Every row gives one point. Each copy is the shape, with its points in the same order, turned, moved and blurred by noise. Is it also mirrored, or only turned?

Shape (6 x 2):
[[ 0.22 -0.34]
 [ 0.31  0.12]
 [-0.91  0.42]
 [-0.08  0.25]
 [-0.08 -0.14]
 [-0.12  0.01]]
Copy 1:
[[-0.33  0.25]
 [ 0.15  0.24]
 [ 0.28 -0.98]
 [ 0.25 -0.13]
 [-0.19 -0.08]
 [-0.02 -0.11]]
Copy 1 is: mirrored
Copy 2 (6 x 2):
[[-0.06  0.53]
 [ 0.36  0.38]
 [-0.03 -0.79]
 [ 0.26 -0.03]
 [-0.11  0.24]
 [ 0.00  0.08]]
Copy 2 is: mirrored
Copy 3:
[[-0.07  0.32]
 [-0.50  0.12]
 [-0.10 -1.06]
 [-0.42 -0.28]
 [-0.06 -0.06]
 [-0.18 -0.18]]
Copy 3 is: only turned
Copy 4, 6 rows:
[[ 0.33  0.41]
 [ 0.59 -0.07]
 [-0.58 -0.55]
 [ 0.19 -0.24]
 [ 0.10  0.12]
 [ 0.05 -0.01]]
Copy 4 is: mirrored

Shape (8 x 3):
[[-0.02 -0.33  0.12]
 [ 0.41 -0.07 -0.59]
 [ 0.19 -0.60 -0.07]
 [-0.04  0.45 -0.12]
 [ 0.86 -0.06  0.12]
 [ 0.14  0.47  0.29]
 [ 0.30  0.17 -0.28]
 [-0.08  0.28  0.47]]
Copy 1 (8 x 3):
[[-0.44 -0.05 -0.02]
 [ 0.03  0.67 -0.30]
 [-0.64  0.23 -0.17]
 [ 0.35  0.08  0.17]
 [ 0.06  0.16 -0.78]
 [ 0.36 -0.28 -0.11]
 [ 0.17  0.32 -0.17]
 [ 0.10 -0.47 -0.03]]
Copy 1 is: only turned
Copy 2 (8 x 3):
[[ 0.36 -0.22 -0.04]
 [-0.45 -0.57  0.05]
 [ 0.33 -0.60 -0.12]
 [-0.33  0.22  0.15]
 [-0.20 -0.36 -0.76]
 [-0.11  0.44 -0.24]
 [-0.34 -0.20 -0.06]
 [ 0.16  0.45 -0.22]]
Copy 2 is: only turned
Copy 3:
[[ 0.07  0.50 -0.10]
 [ 0.62 -0.21 -0.14]
 [ 0.48  0.58 -0.12]
 [-0.20 -0.28 -0.18]
 [ 0.42  0.16 -0.86]
 [-0.34 -0.07 -0.53]
 [ 0.24 -0.18 -0.27]
 [-0.50  0.19 -0.40]]
Copy 3 is: only turned
Copy 4:
[[ 0.06  0.37 -0.08]
 [ 0.00  0.08 -0.75]
 [ 0.21  0.63 -0.29]
 [-0.07 -0.34 -0.03]
 [ 0.74  0.06 -0.50]
 [ 0.38 -0.39  0.25]
 [ 0.19 -0.14 -0.46]
 [ 0.34 -0.05  0.38]]
Copy 4 is: mirrored

Shape, 8 rows:
[[-0.18  0.17 -0.23]
 [-0.10  0.16 -0.24]
 [-0.21  0.08 -0.32]
 [ 0.05  0.10 -0.25]
 [ 0.23  0.02 -0.46]
 [-0.74 -0.29  0.56]
 [-0.36 -0.40  0.68]
 [ 0.09  0.18  0.54]]
Copy 1, 8 rows:
[[-0.19 -0.24 -0.16]
 [-0.20 -0.25 -0.10]
 [-0.28 -0.28 -0.23]
 [-0.27 -0.12 -0.02]
 [-0.51 -0.18  0.15]
 [ 0.17  0.34 -0.99]
 [ 0.09  0.63 -0.70]
 [ 0.33  0.38 -0.02]]
Copy 1 is: only turned
Copy 2:
[[-0.24  0.31 -0.31]
 [-0.12  0.38 -0.31]
 [-0.30  0.37 -0.28]
 [-0.12  0.43 -0.14]
 [-0.04  0.72 -0.09]
 [-0.45 -0.73 -0.05]
 [-0.18 -0.61  0.28]
 [ 0.41 -0.17 -0.10]]
Copy 2 is: mirrored
